Rows are points. Each copy is the shape, with its points in the same order, turned, moved and blurred by noise. Is it also mirrored, or only turned?

Shape (6 x 3):
[[ -4  21 -14]
 [ 12  -7  13]
 [-11  18 -22]
 [-15 -37  37]
 [ 10  11 -22]
 [ 14 -24  -9]]
Copy 1 (6 x 3):
[[-16 -23   1]
 [  4   8 -11]
 [-17 -27  13]
 [ -4  60  -2]
 [ -1 -24  -2]
 [ 22   8   8]]
Copy 1 is: only turned
Copy 2, 6 rows:
[[-14   0  18]
 [ 10  -2 -14]
 [-18  10  22]
 [  5  24 -56]
 [  1   4  18]
 [ 25  23   0]]
Copy 2 is: only turned

Shape:
[[ 16  -5 -12   0  21  -9]
 [ 35 -29  -4  24 -31  -4]
 [  1 -28  -4  13 -11  21]
 [ -5   0   7  11  29   0]
 [  2  -5  12 -23 -39  -6]
 [  8  11   3  18  29   8]
 [ -5  15 -27  56 -18  11]
 [ 24   2 -16  21  -7   9]
 [-12  17  -7   7 -21 -15]]
Copy 1 (9 x 6):
[[ -8  -9   2  10 -25  11]
 [-18 -31  16   4  15  46]
 [  1 -13  34  -3  14  14]
 [-10  16   7  13 -15  -7]
 [ 23 -17  -9  28  31  17]
 [-10  22  -1  -5 -21   4]
 [-32  -3  -5 -44  24   1]
 [-10 -12  -5 -14  -5  27]
 [ -4 -14 -21   3  24  -3]]
Copy 1 is: mirrored
Copy 2, 9 rows:
[[ -1 -12 -26   1 -12 -11]
 [  8  33   1  20 -33 -43]
 [ -5  -5  16  24  -7 -33]
 [-22 -11 -19   1   6  -4]
 [ 20  20  13  37 -17  15]
 [-25  -6 -32  10   7 -14]
 [  6  23 -15  15  39 -52]
 [  4  11 -23  23  -4 -36]
 [ 19  22  -9  17  17   2]]
Copy 2 is: mirrored
Copy 3:
[[  4  18 -17  -2  23  -1]
 [ 14  10  21  36  17  -7]
 [ 17   0  -3  21 -14  -4]
 [ -6  25 -26  -5   1   7]
 [ -7 -34  20  -2   4 -10]
 [  5  26 -17 -13  -5  16]
 [ 28   9  -1  31   0  60]
 [ 28  11   3   9  18  16]
 [-10 -21  -1   4  10  26]]
Copy 3 is: mirrored

Shape:
[[ -7   4  19  16 -14   9  34 -12  24]
 [-16   8  12  20  -3 -26  27 -11  18]
 [ 19  -4  24  24  19  11  31   8 -24]
 [ -1 -14  28  -3   9 -31   6  20  16]
 [ 10  23 -16  -5  26  19  -2 -13   7]
 [-32  -4  30 -20 -18 -17 -15  -8  21]
 [  2 -25   6  11  18   1  11 -11  14]
 [ 19  -6 -22 -28  -7 -26 -15  34  17]
 [-31  -5  10  -1 -23   9   2  -6  -7]
 [-32 -13   5  15  11 -12 -19  16   8]
 [ 18 -34 -13  -6 -20 -22  24  19  -5]
 [-20 -16 -11  -1 -19  17  32  13 -26]
 [-31  17  22   1  11  21 -18 -13 -28]
 [-28  -7 -20  22  -8 -15  23 -21  15]
 [ 19   2  29   0 -23   9 -10  19 -31]]
Copy 1 (15 x 9):
[[  9  36   5  -6   8  19   6  -9  14]
 [ -9  19  -2 -17  19   0  -6 -24   4]
 [  7  22   7  19  22 -24  40   9   5]
 [  1  14   0  23  10 -15 -14 -27 -27]
 [ 36 -26   7  -7  -6   0  19   2   8]
 [ -1  -1  12  15  17  32 -37  -9 -21]
 [  9  13   0  -5  -3   0  18  -4 -26]
 [ 13 -17 -27  32 -32 -20 -32 -10 -10]
 [-12   5  16   8   9  21 -17  21   4]
 [-23 -10  26   8  -8  -3  -7 -13 -26]
 [ -4  23 -34  16 -16 -26 -13  15 -10]
 [ -9  22  11   5  -5 -15  -6  43  13]
 [  2 -29  42  12  30  13  10  21   1]
 [-17  11  -3 -38  -2   5  -6  -3   4]
 [ -3  -2  -4  60  15   1  10  19   8]]
Copy 1 is: only turned
Copy 2, 15 rows:
[[-50  10  10  -8   5  15   9   4  10]
 [-27  29  20  -1 -11  10   6  16  22]
 [-11 -23  23  -4  31  19 -15  17  25]
 [ -9   0  -6  26 -16  -4 -15  11  36]
 [  3  -5  -5 -36  -3   4 -14  21 -23]
 [-25  24   3  26 -20 -27  -9 -15  -4]
 [-12   1  -3 -19   0  13 -18  -7  23]
 [ 23 -16 -31  22 -37   9  10   6   3]
 [-16   3  26   5  -2 -12  10 -25  -8]
 [ -2  -1  23   1 -40 -12 -18 -13  20]
 [ 11  -8 -10  17   0  30  25 -14  29]
 [  1 -21  26  -7  14   0  34 -21  12]
 [ -2   0  41  -9   8 -30 -28  -7 -23]
 [-15  32  19 -24 -19  12  18  -7  16]
 [  0 -28  22  38  18  15 -10  -3 -14]]
Copy 2 is: mirrored
